Each row is a point. To make a cloud, some directions were put in groups of two or more. Within a group, all points are equally far from the middle, so they leave a hole (a ring in 2 directions, a hollow ball in 3). The other directions are filled evenly. Then the cloud was stretched, turned, moved and blurred a little. How many holes are there, and how many directions does each take, smallest first?

Cloud (22 x 3):
[[-40   6   6]
 [ 41 -61  45]
 [ 27  10  44]
 [ 44 -34  48]
 [-25   5  10]
 [-16  39  -5]
 [ 34  34   9]
 [-73 -76  25]
 [-32 -20  39]
 [ 36   9  47]
 [ 32 -36 -37]
 [-18 -10 -22]
 [-45 -15   2]
 [ -7   6  54]
 [ 19 -48  21]
 [ 71  30 -13]
 [ 30  27   2]
 [ 78  52  -9]
 [ -6   7 -28]
 [ 28 -14  18]
 [ 20 -47  30]
 [ 31  53  35]]
Holes: 0

Cloud (30 x 4):
[[-63  27 -52   1]
 [  5  23 -56  52]
 [ 29  35 -54  18]
 [ 56   3  11   4]
 [ -3  69 -13  -8]
 [ 36  30  11  30]
 [-44  56 -68  17]
 [ 36 -19 -36   6]
 [  8 -18 -14  59]
 [-46   8  20 -12]
 [ 18 -44  41   5]
 [ 21 -42  43 -21]
 [ -5  70 -20 -17]
 [ -2 -13  19 -58]
 [-57  16 -50 -14]
 [ -8  67 -58  -3]
 [-33 -26  32 -12]
 [ -8  70 -47 -14]
 [-49  52 -28  48]
 [-64  -8 -14   4]
 [ 55  -1  16   4]
 [ 47  32  -3  11]
 [ -1  16 -39  66]
 [ 12 -32  33 -46]
 [-46  50  -3  23]
 [-16  10 -10 -60]
 [  7 -10 -27  60]
 [ 39  39   2  20]
 [-19   5 -21 -59]
 [ 42  -4 -37   7]]
Holes: 2 (2, 2)

Cloud (49 x 6):
[[ 16  10 -55 -35  52  -3]
 [  6 -41   7 -11  42   9]
 [ -4  48 -31 -31  35  17]
 [ 25  18  13   2 -56  46]
 [ 10  38 -41 -34  38  16]
 [ 30 -35  34 -35  27 -82]
 [ 40  20   4  52  27  -3]
 [ 18 -33 -13 -23  33  26]
 [-25  51 -15 -20  35   8]
 [  0  -1 -83  -8  25 -18]
 [-23 -37  24 -11 -16 -46]
 [ 25 -27 -24 -46 -28 -57]
 [ -1  28  35 -58 -24 -58]
 [ 30 -23 -55  34 -22  54]
 [ 56  29 -31 -26  28  -1]
 [ -1 -20  58 -15  15 -11]
 [ 71 -55  38 -21  -6 -27]
 [ 27 -42 -20 -25 -22 -67]
 [ -4 -48  26 -37  20 -26]
 [ 28 -26  -9  33  54  14]
 [ 42  17  -9  -5 -81 -21]
 [-40  46 -21  -4  34  -9]
 [ 34   8 -20  76  -6 -23]
 [ 31 -57 -12  32 -42  18]
 [ 32 -57 -13  28 -47  14]
 [  9  18   2 -13 -84 -20]
 [-11 -21  47 -14  25  -9]
 [ 63   3  -3 -62  14 -40]
 [ 60  20  55  -7 -38 -26]
 [ 22 -18 -33   6 -66  38]
 [ 62  32 -47  25 -30   6]
 [ 24  -2 -53 -39  29 -48]
 [ -5 -15  65 -34   5 -41]
 [ 72 -20  48  29 -16 -45]
 [ -4  12 -23  34  10 -60]
 [-21  11 -86  -3  -1  17]
 [ 37  12  16  -2 -77  25]
 [ 12  -1   8  32  53   9]
 [ -3 -55 -18  18 -38  -9]
 [ 23   2  33  27 -73 -29]
 [ 46 -19 -10  -5 -70  28]
 [ 62   4  50  24 -40 -35]
 [ 58  45  -7  22  -9  -2]
 [ 53  -8  69 -11   3 -54]
 [ 84 -25 -28  20  25 -15]
 [  6  31  -8  44 -31  53]
 [ 66  -9   2 -12 -72   4]
 [-40 -18   3  26 -27 -12]
 [ 67  28  13 -48  -5 -28]]
Holes: 3 (2, 2, 2)

Cloud (102 x 9):
[[ 80 -26 -16  48 -34  -5  41  -2  -2]
 [ 58   4 -22  21 -38  -4 -15  11 -41]
 [  3  42  23   6  -6  37 -17   8 -60]
 [  3 -48   6  46 -17 -30 -20  38 -22]
 [ 41  73  16 -10  43   4 -28  29 -50]
 [  8 -73  43  84 -15 -17  17 -11  20]
 [ 29 -42  -1  34 -12 -36  59 -29 -28]
 [ 16 -30   0  14  23  15 -21 -53 -16]
 [-12  -3  15  85  32 -41   0   4 -12]
 [ -9 -71  10  41  -5   3  12  55  59]
 [ 10  10 -69  52 -45  22  38  -2 -29]
 [-17 -80  49  80 -50 -51 -32  -2 -17]
 [ -4  -5   3  24 -17  -2 -71 -20 -51]
 [-35   1  75 -17  26 -25 -49   2   0]
 [ 77  20 -33   1  15   3   1 -28 -29]
 [-14  44 -38  41  21   9  11  -3 -40]
 [-15  29  47  22 -12   8 -54  42  22]
 [-29 -48  23  31  22 -30  16  33  58]
 [-11  37  22  59 -37  21 -62  11  -7]
 [  5 -29  95  -1 -23 -61 -21  10  31]
 [ -8  -4 -12  -2 -14  17  62  21  -2]
 [-12   0  28  45  13 -65 -39  -8  21]
 [-16 -25  34  20  10 -53 -40   3  34]
 [-38  30  44  -3  13 -11 -62  38 -17]
 [-17  11 -36  -8  14  22 -43  29   7]
 [-15 -14  87  47 -45 -44  -6   2   7]
 [ 21 -38 -17  24 -15 -49  46  27  -3]
 [-36 -24  35  73 -12  -4   9  14  -2]
 [-22  11 -25  12  36  -9  -5  18   0]
 [ 41 -34 -12  65 -29 -33  34 -76  16]
 [-16 -30  85  15  -4 -35 -13  14 -46]
 [ -7 -36  18  29   3  43  16 -35 -11]
 [ 28 -56  -9  49  11 -54  17 -30 -37]
 [ 27 -26  45   5   1  15  41  29 -21]
 [-28  -2 -14  -2  -4  20  21  -4 -18]
 [ 14 -68 -36  69 -52 -14  33 -38  54]
 [ 15  43 -17  15  26 -41 -40  22 -48]
 [  4  -2  31 -12 -41 -16  27 -25 -29]
 [ 10 -15 -14  -7  21 -32  41 -25 -11]
 [-29 -50   4  35  -6 -27  17  -1  70]
 [-42  42   6 -29  26 -60 -42  52 -22]
 [ 57 -64  25  17 -13 -56  53 -25  40]
 [-33 -36 -27  62 -43  -2  20  -5  59]
 [ 41 -66  31  44  -6  23  15   0 -24]
 [-46 -15   7  41 -59 -37  14 -19  33]
 [-40 -60  28  39 -66 -21 -58  19  11]
 [-29  47 -48   5 -10  16   5   9 -29]
 [ 54  26  28 -36  22  -3  12  43  -4]
 [-32 -18  22  30 -46  10 -63   8   8]
 [  2 -26  18  29 -43 -42 -42 -17 -78]
 [ 66 -14  23  19  -6 -75  11 -15 -15]
 [-61 -53  25  16 -56 -38 -63  -5  18]
 [ 41 -34 -18  63 -18 -31 -28   3 -55]
 [ 51 -50 -21  28 -51 -62   4  -2  18]
 [  5 -55  30  65  -6 -61 -45   5  -4]
 [ -7 -15  50   4  13   8 -35  65  35]
 [-39 -13  36  30   4  21  19  14  -3]
 [-13  38 -19  35   2  30  21   4 -43]
 [ 45  58  11  17 -23 -10 -29 -19 -15]
 [  3  19  17 -10 -28   9   5 -25  35]
 [ 31  31  12   0 -16 -53 -31  -2 -58]
 [ 16 -92 -15  51 -40 -17  28   2  81]
 [  2  -4 -25  92 -52 -76  39 -24  -9]
 [ -7 -72 -16  24 -59 -50  48 -50  46]
 [-11   6 -11  29  -8 -58  50 -10 -29]
 [ 36 -37   0  15  27 -56  12 -58 -42]
 [-32  16  40  53   7 -23  11   7 -55]
 [-12 -59   6  51   2 -20  11 -15  47]
 [-31  21  73  20   3  -8 -28  30 -48]
 [-18 -29  30  66 -12 -12  35  -4  44]
 [-36  32 -12  29   1  -9 -62 -11 -40]
 [-16 -42  82  56 -36 -32 -49 -29 -34]
 [-23 -68  64  36 -45 -35 -52  -6 -11]
 [-22  13  37  38 -52 -27  32  19  21]
 [ 16 -30 -39  49 -36  24  37   1 -29]
 [ -5 -46  11  59 -40 -19 -66  19 -18]
 [ 39  40 -16   8  24 -52  22  20  -7]
 [-13 -72  73  57 -40 -42 -28   8   7]
 [-10  20 -32  20   1  17 -61  -8 -32]
 [ 32  23 -28  -9 -52   6 -19  12 -11]
 [  5 -31  -4  18 -53 -33  39 -63   9]
 [ 25 -51 -47  86 -24  -3   3   2 -32]
 [-76  20  18   5  15 -32   2  19 -17]
 [-49 -27  36  69 -60 -27 -15  -9   7]
 [ 26 -72  17  37  -6 -50 -28  -1 -31]
 [ 20 -28  65  36 -33   7  17  37  48]
 [ 10  73  26  -2  50  14 -48  13 -50]
 [-15 -64  38  82 -63 -17 -15   3  11]
 [-39  27   5  22  30 -14 -32  25  30]
 [-44  43  39  -2  33 -30 -34  -9 -47]
 [ 47 -81   2  96 -62 -11  17 -22  32]
 [ 33 -61   7  77 -93 -49   7 -25  -2]
 [-37 -10 -57  17 -29 -42 -20 -31 -40]
 [ 27 -21 -55  49  -4 -23 -48  -2 -35]
 [  9 -18 -74  16 -28 -46  34 -17  11]
 [ 23 -17  31  -7 -56   0  16  40  38]
 [ 55 -27  55  14 -34 -36  16   5  12]
 [ -9  39  61 -17  26  19 -42  22 -39]
 [-15  21 -10 -31 -41 -37  -9   4  19]
 [-19 -29  69   7  10 -33   5  61 -15]
 [ 31 -55 -32 -11 -15 -70  21 -44   0]
 [  8 -15  73  23  -8 -43 -50 -11  11]]
Holes: 2 (2, 3)
